Each row is a point. To make a cloud, some directions were put in groups of two or more. Within a group, all points are equally far from the middle, so they leave a hole (a ring in 2 directions, a hollow ball in 3). The other directions are filled evenly. Then the cloud was stretched, turned, moved and blurred a little. How many holes are there, and how many directions does each take, smallest first?

Cloud:
[[-36  43  19]
 [-18  31 -25]
 [ -6  39 -36]
 [ 38  58 -14]
 [ 65  -1  30]
 [  0 -25   1]
 [-11  11 -11]
 [-22 -20  35]
 [-51  25  -2]
 [-29  44  12]
 [ 45  23  34]
 [-28  21 -12]
 [ 26  41 -21]
 [ 24   8 -13]
 [ 35  -9  -9]
 [ 64   1  28]
 [-11 -19 -28]
 [  6  32  -4]
 [ 27 -25 -21]]
Holes: 0

Cloud, 27 rows:
[[ 20 -58  16   8]
 [-36  22   3 -57]
 [ 25  33  39 -14]
 [ 13 -42  47  16]
 [ 22 -22  12   4]
 [-54 -37   8  -4]
 [  7 -30  43  18]
 [-43  38  34  29]
 [-41 -10  22 -21]
 [ -7 -30  20 -49]
 [ 19  11  27  -8]
 [ -5  -7 -26  11]
 [-51 -38   1  10]
 [ 23  -6  33 -22]
 [ 24 -20  44 -16]
 [ 15 -13  12  18]
 [ -4  45  43  -3]
 [ 22  -8 -19  49]
 [-39 -33  21   4]
 [ 15  -2  49 -48]
 [ 41  24  34   7]
 [-54 -22  14   4]
 [ 12  34  37  28]
 [ -2  36  -3 -50]
 [ -6 -19 -19  26]
 [-61 -19  -9 -20]
 [-43  18  29 -14]]
Holes: 0

Cloud, 51 rows:
[[-32 -12 -20  22  37 -35]
 [  5  15  21 -14 -31   8]
 [-15 -10 -41 -22  -6  30]
 [-12 -26  23 -14  38  30]
 [ 38 -24  34  43  18 -46]
 [ 43  31 -33  -3  19  24]
 [ 57  -1   8 -19  22  32]
 [ 48 -29   2 -24  37 -14]
 [ 22 -50  11 -35  26 -19]
 [ 12 -37 -33  46  28  10]
 [-14 -30 -18  44  43  42]
 [ 19 -61   4  31 -14 -26]
 [ 34  28  29 -15  13  33]
 [  3  28 -15 -24  17 -38]
 [ 58 -20  13 -24  -5  -8]
 [ -3 -39 -21  50  29  29]
 [  3 -47   0  48  22  27]
 [ 35 -58  28 -10  -2 -19]
 [-26 -31  37   7  36 -31]
 [  5 -24 -49  16  46  35]
 [ 29 -23 -58  -6   4  59]
 [ 38  23  21  10  44  16]
 [ 24   7  56   3  18 -47]
 [ 15 -42  -8 -22  53 -32]
 [-13 -24 -43  18  42  13]
 [ 38 -12 -56  29   1  50]
 [ -4 -57  11  17 -15   1]
 [  5 -59  -1  34  -9 -12]
 [ -2   9  12 -31 -24 -14]
 [ 46 -24   9 -14  26  61]
 [-16 -16  27 -19  25  37]
 [-15 -39  36 -12  31 -19]
 [-20  -8  31  -6  30  46]
 [ 22 -47 -41  21  -9 -28]
 [ -7  14  24 -20 -13  48]
 [-23   3 -42  -8  24   5]
 [-17 -22  29 -19 -10  13]
 [-24  -8 -47   1   9   2]
 [  9  22   2 -38  -1 -30]
 [  1 -27 -20 -38   3  37]
 [ -5 -37 -25  47  32  25]
 [ -3  26 -18 -19  20 -43]
 [ 40   1  -6  31 -34  12]
 [ 51 -16   2 -12  45 -22]
 [ 35 -24  -5   8  58  27]
 [  9 -43 -30  28 -18  44]
 [ -4  25  17 -29  18  37]
 [ 44 -34  13  18 -19  36]
 [  5 -56  20  26   3  19]
 [ 49 -13 -44 -14  16  24]
 [ 52  24  -9 -20  14  40]]
Holes: 2 (2, 3)

Cloud, 76 rows:
[[ 16  17 -25 -12 -38 -17  35  34]
 [ 35   9  -6 -18   5  -1   8 -28]
 [ 19  31  27 -15  43  -3   8  -7]
 [ 22 -19 -42   0 -14 -34  25  -5]
 [ -1   5 -40  24  -3 -40  47 -25]
 [ 76  -6 -26 -16  21   8  22  40]
 [ 50  17 -28 -53  35  -5  13 -32]
 [-32  -2   3  -4  -8 -29 -36 -26]
 [ 18  36 -62  13   9  -4 -18  28]
 [  4 -52 -44 -22  49  -7  40  25]
 [ 35 -53 -20  10  42 -17  31  37]
 [ 60 -19   4 -17  -5   7  47  45]
 [  1 -28 -23  15  -8   6  40  25]
 [ 22 -18 -16  -6  -7  19  46 -20]
 [ 39  -1  34 -24 -31  21 -34  48]
 [  3  -9  25  30  18 -23  36 -49]
 [ 36  27  37 -11  16   5  45 -55]
 [ 30  21  27  -8  20  27  -1  21]
 [ 36  29  21  12 -18  23 -38  -8]
 [ 37  21   2  11  -4  63  42   1]
 [  8  17   5  16  20 -68  26   0]
 [ 12  -7 -18   0  18  41  35  30]
 [ 21 -45 -32  24  14  -9  22  44]
 [ 17 -35 -24 -10  57  21 -18  44]
 [ -4  59  15  11  -3   8 -36  -4]
 [-27  -8 -17 -22  16  11 -17  55]
 [-34 -25 -23  -5  44  19  47  51]
 [ -3 -35   1  18  -8  57  14  -5]
 [ -8 -37  -8   2   1  52  28  35]
 [ 25  -8 -39 -43 -21  23  -5 -12]
 [  6  30 -21 -54   9  28 -14  -9]
 [ 52 -46 -27  22 -22  18 -19   6]
 [ 37 -18  -9  -6  14  36 -29 -44]
 [-12 -26 -46 -20   8 -46  -7   9]
 [ 43 -36 -12 -10 -24   0  35  14]
 [ 76 -12 -32 -36  29 -24  27  50]
 [ 68  13 -24  16  28   2  18  10]
 [ 25 -39 -37  -9  -5  10  45  -2]
 [-37 -35 -13  -5 -21 -13  55  49]
 [-27  -7  -5  30  18 -46   6 -23]
 [-21  14  22  12  35 -50  32 -44]
 [ -8  -3 -45  23   6  13   3 -25]
 [ -7 -17 -36  39  15  16  40  21]
 [ 23 -14  41 -42  30  12  -1  61]
 [ 68 -41 -50 -12 -12 -18   8  34]
 [ 39   1  10   5   0 -58 -20 -43]
 [ 24  -8 -41  59  -9  24  14  17]
 [ -8 -25  19  -9  37 -11  28 -16]
 [ 35  -6 -19 -21 -12  36  44  12]
 [ 45 -29  -6 -11   9  -9  50   9]
 [ 34  11 -23  48  16 -31   3  20]
 [ 39 -37   8  52  -3   8 -32  -6]
 [ 31  25 -13 -19 -46 -36  38 -19]
 [ 38 -10   3  22 -18  27  15 -28]
 [  3  40 -30 -24 -20 -33  37 -11]
 [ 25  -9  -5  12   8  17 -30  41]
 [-42  -3 -38  33  56   2  42   1]
 [-33  -5 -15  51   1 -25  56   8]
 [ 54 -13  -5 -44 -11  14  29 -43]
 [ 30  18 -53 -38 -35 -15  26  24]
 [ 24  -2  26 -15   9  19  10  -2]
 [ -5  30   0 -44  -2 -52  33  -2]
 [  3  -5 -22 -23  18  19  52  37]
 [ -7  -6 -36  21  51   3 -24 -20]
 [ 12  10   7 -29 -24  18  44 -46]
 [ 52  16 -60  38 -30   2  13  47]
 [  6 -26   8  22 -14  58 -18  10]
 [ 35 -21 -19  23  46  21   5  39]
 [ 64 -28 -32   5  60  -9  14  51]
 [ 13 -60   6  -2 -12 -43  23   8]
 [  2  54 -23  28  36  -6  20  22]
 [ 60 -36  -4 -33 -12  30 -13  29]
 [ -5 -43  23 -43  16 -20  29   3]
 [-10 -30 -44   8 -45 -12  43  40]
 [-14  47   6  24   9   2  -1  -3]
 [ 19 -13  -2  39  44 -52  43  -7]]
Holes: 0

Cloud (107 x 9):
[[-21  16 -16  57  64 -15  -6   5  14]
 [-23  49  20 -17  49 -12 -31 -34  -3]
 [-12  -3 -57 -10  -7  -6 -31   7 -45]
 [-35  41  48  23  25 -31  20 -16 -39]
 [ 21   2   9 -29  36 -39  27  44 -32]
 [-26 -53  11  44  18   2  16   3  18]
 [-36  10  43 -15  42   1  44  30 -11]
 [ 12  -5  10  14 -51 -36  15  32  18]
 [-64  -3 -38 -20  45   3 -17 -29  -4]
 [-61   1  -6 -18 -11  -6   1  55  10]
 [-27 -54   8 -19   0  17  10 -33   9]
 [-64  25  19  13  22   6  -6   6 -50]
 [ 16 -10 -17  53  53 -14 -34  -4 -11]
 [-23  35  25  33  38 -11  36  -9  33]
 [-68  -2   2  22  55 -36   3 -29  11]
 [-29 -41  13 -33  25 -11  57 -19   1]
 [-35 -31   6 -14   8  18  53  -8  31]
 [ -6 -35 -26 -22  35   1   8  -5  49]
 [-28  -3   2 -61  47 -15  29  20  -3]
 [-34 -16 -20  -4  16  -4  32  24 -69]
 [-55 -22   2 -43  30   6  18 -18 -39]
 [ -4 -39 -37  19  -7  22  -1  35 -26]
 [-18  75   6  -7   2 -11   6 -16  24]
 [ 20  -3 -51   1  33 -63   2  24 -11]
 [-21  35 -17 -38  32   7 -30 -42   9]
 [-13  44 -14  -2  18 -18 -34   3 -62]
 [ 19  35 -43  24  21 -48 -27  11 -13]
 [ -8   5 -13  29 -18 -54  29  33  38]
 [ -1 -33  -2 -19  44  11  25  45  20]
 [-10   4 -49  35 -10 -26  49  16 -13]
 [ 50 -33   9   7  23 -17  35  25 -11]
 [  1  21  26  46  34  10 -24  -8 -45]
 [-49  28  51  20  22   4  18 -30 -10]
 [-13   7  25 -51  43 -21   5 -16 -49]
 [ 12 -45  17   5  43  10 -28 -18 -19]
 [ 16  20  -6  30 -34 -63  13  -8 -16]
 [-24  21 -12  -1  46  25  33 -51 -23]
 [-41 -36  25  12 -12 -19  50 -35 -10]
 [-16  33 -46   7  55 -32 -36  11 -19]
 [ 29 -30 -33  27  -5 -25  29  23  25]
 [ -6 -12  -1 -17   0 -28 -28  -1  60]
 [ -8 -16 -31  -1 -17 -43 -14  59   5]
 [-26  19 -37 -21  -4  -7 -21  50  28]
 [-48  42 -43  20   9  -9 -36  -1   0]
 [-30 -18  28 -12  -9  19 -17 -20  33]
 [ 15  -6  -6 -24 -38 -45 -33  -9  -7]
 [-51  -6 -25 -63   2 -30  16 -17 -18]
 [-64  10  -2   5 -15 -44  10  46  -5]
 [ 12  40  12 -12  18 -16 -17 -33 -62]
 [ 10  16  23  49  26  11  17 -37 -42]
 [ 18 -20 -52 -29   9 -13 -25 -35 -20]
 [  0  -6 -50  18  12 -62  -8 -47  -9]
 [-62 -28 -12 -22   6 -12  27 -11  40]
 [-10 -39 -12   1  27 -28 -23 -63  -3]
 [-38 -28  22  16   5  28  52   0  12]
 [  4  27  22  11 -34  18 -23 -12  -2]
 [ 20   9  24   7  51 -38  25  46  -4]
 [-63   6  12   4  64 -36  -6  15  10]
 [ 25  -4 -22  14  -8   4  -1  57  20]
 [-14  27 -34 -49 -25  15  -7  21  -2]
 [-63  26 -37  24  17  -6 -10  12 -41]
 [ -2  -2  22 -12  27 -76  19  19 -45]
 [  1  44 -30 -36  -2  25  -8  24   1]
 [-24  27  -4 -52 -10   3 -26 -10  29]
 [-10  16  29 -24 -22 -68  -4 -31  -3]
 [ -8  33  35 -31  21  -9 -36 -33  -3]
 [ 14 -39  -1   4  -5 -55  -5  33 -43]
 [-31  14  10  26  18  42  18  37  14]
 [ -8  46  -6  27  33   4 -21 -48  18]
 [ 13 -31   7 -44  -8 -29  -2  50  10]
 [-22 -28  15 -19  57  13   1 -32  20]
 [-52  51   4  -7   8 -30  44  25  -5]
 [ -5  10  16  26  36  13  58 -13 -43]
 [-36 -18 -18 -17  47  24  11 -38  24]
 [ -7  11  30 -49  54 -35  24  -7 -20]
 [-64  46  25  22  38   4   4  -2  -8]
 [-23  -5  12  35 -21 -46 -37  13 -11]
 [-28  47 -27  46  18 -39   8  -9  22]
 [ -6   0 -40  11   2 -42  -8 -36  47]
 [-35  24   1 -21  48 -57   4  41   9]
 [-39  16  37  -2 -23   0   5 -32 -43]
 [-14 -32 -45  18  15  14 -31 -27  14]
 [-49 -24  31  -6  17 -51  52  11   6]
 [-14 -11  22 -14 -41 -43  -9 -17 -39]
 [ -9  69   7  -7 -14 -47   5   2 -23]
 [-32  54  21  -8  49  -9 -16   6  26]
 [-42 -16 -22  19 -27 -18  33  39  29]
 [-39  -3   3  31  25 -86   7  -8 -19]
 [  7 -28 -23  19 -33  -6 -32  -9 -22]
 [ 23  38 -14  -1  13 -61 -12  38   1]
 [-35   2 -30   3  -7  -1  50  53  -9]
 [ -3 -18 -41  26  70  -2 -24 -19  -9]
 [ -3 -47  12 -35  14 -58  28  29  -8]
 [-48 -12  -5 -23   5  30  29 -24  31]
 [  4 -17  18  11  -2 -27  10  67  26]
 [-17 -54  38  12  23  -9  -7  -8  19]
 [-41 -23 -52  -1   8  15  39  25 -17]
 [ 46 -31  -3 -31 -11 -28  24 -18 -27]
 [ -4   6  -4   5  36 -44  44 -34  39]
 [-12 -13  62   8   7   6  19 -33 -27]
 [ 12 -23 -19  39  12  -1  33  31  33]
 [ -1  20 -22 -50  62 -12  17  -1 -15]
 [ 15 -20  11 -46  42 -39   4  15 -40]
 [ -7 -31  20   8   8  50  -3  17 -11]
 [ 55 -14   9   2 -15  -7  28 -18  12]
 [-11 -10  22  -8 -50 -36  19 -21 -38]
 [-62 -23 -33  17  58   0   6  11 -17]]
Holes: 1 (9)
